Every row gives one point. The ring and each string are closed loops that go straight from each point to the next, and from the last back to the first. Before rounding, they use only three directions, however many columns there are. How many times does the string pass through the ring? Passing back the other way cancels.
In the rows, zero is written as 128.

Ring (7 x 4)
[[133 127  87 101]
 [162 138 109 118]
 [165 158 135 135]
 [139 172 144 139]
 [105 165 143 126]
 [ 86 139 128 101]
 [ 93 124 103  91]]
String (25 x 4)
[[ 70 141 138  99]
 [ 75 164 117 116]
 [104 160 114 121]
 [117 152 136 119]
 [125 155 158 123]
 [125 182 156 144]
 [130 190 142 151]
 [126 179 117 140]
 [131 152 130 121]
 [148 156 156 130]
 [148 155 160 129]
 [148 174 169 144]
 [131 192 160 153]
 [125 173 172 138]
 [ 96 186 155 140]
 [ 84 177 133 129]
 [100 157 120 118]
 [113 148 119 114]
 [108 133 140 102]
 [ 82 124 139  89]
 [ 61 129 114  86]
 [ 79 145  97 102]
 [ 99 148 104 110]
 [105 131 133  99]
 [ 90 123 149  91]]
Times through: 4
String (21 x 4)
[[ 65 121  89  81]
 [ 78 118  73  81]
 [104 104  83  77]
 [108 127  52  94]
 [127 125  64  98]
 [148 113  72  94]
 [147 119 112 100]
 [140 126 112 104]
 [129 138 109 110]
 [117 139  78 107]
 [104 118  62  87]
 [102 104  99  77]
 [111 117 127  91]
 [115 139 120 108]
 [ 85 151  97 109]
 [ 68 138 128  96]
 [ 81 134 147  97]
 [110 134 144 103]
 [106 147 118 111]
 [102 149 109 112]
 [ 76 143  97 100]]
Times through: 3

Ring (10 x 8)
[[153 167 119 130 151 108 142 131]
 [150 191 139 116 169 102 123 113]
 [138 202 159 111 177  99 105  97]
 [128 193 163 117 171 100 102  96]
 [115 156 154 139 146 108 114 111]
 [111 123 138 157 117 121 134 132]
 [112  96 121 170  90 135 155 153]
 [121  85 105 175  76 142 172 169]
 [137 102  97 166  93 134 174 168]
 [147 126 101 153 116 123 166 156]]
String (32 x 8)
[[153 133  95 151 134 110 163 152]
 [164 145  92 143 142 107 165 151]
 [156 159 112 134 141 114 152 140]
 [141 157 129 134 132 121 141 133]
 [135 151 130 140 135 116 138 131]
 [141 161 128 135 151 106 134 125]
 [152 195 136 116 182  92 120 108]
 [136 162 134 134 147 110 131 123]
 [133 162 140 132 139 117 130 123]
 [138 211 167 104 173 106 101  94]
 [136 218 172 102 185  98  93  86]
 [128 194 166 114 160 111 104  99]
 [129 161 142 134 143 113 126 120]
 [129 168 144 133 160 101 118 111]
 [120 190 168 122 186  87  92  86]
 [112 178 170 128 170  96  94  91]
 [110 157 161 138 142 113 111 109]
 [119 144 145 143 122 124 130 127]
 [125 140 133 146 130 116 135 130]
 [118 127 131 156 128 113 136 131]
 [104  97 127 173 105 122 144 142]
 [101  81 124 179  78 139 155 156]
 [102  67 113 187  67 143 166 166]
 [117  91 111 174  92 131 161 158]
 [126 120 119 158 113 123 151 146]
 [129 133 126 149 119 123 145 139]
 [127  96 103 170  94 131 168 163]
 [130  72  86 183  71 141 188 182]
 [135  60  74 188  54 151 203 197]
 [135 100 100 165  80 144 177 171]
 [133 131 121 149 111 129 152 146]
 [136 137 119 147 126 118 148 141]]
Times through: 3
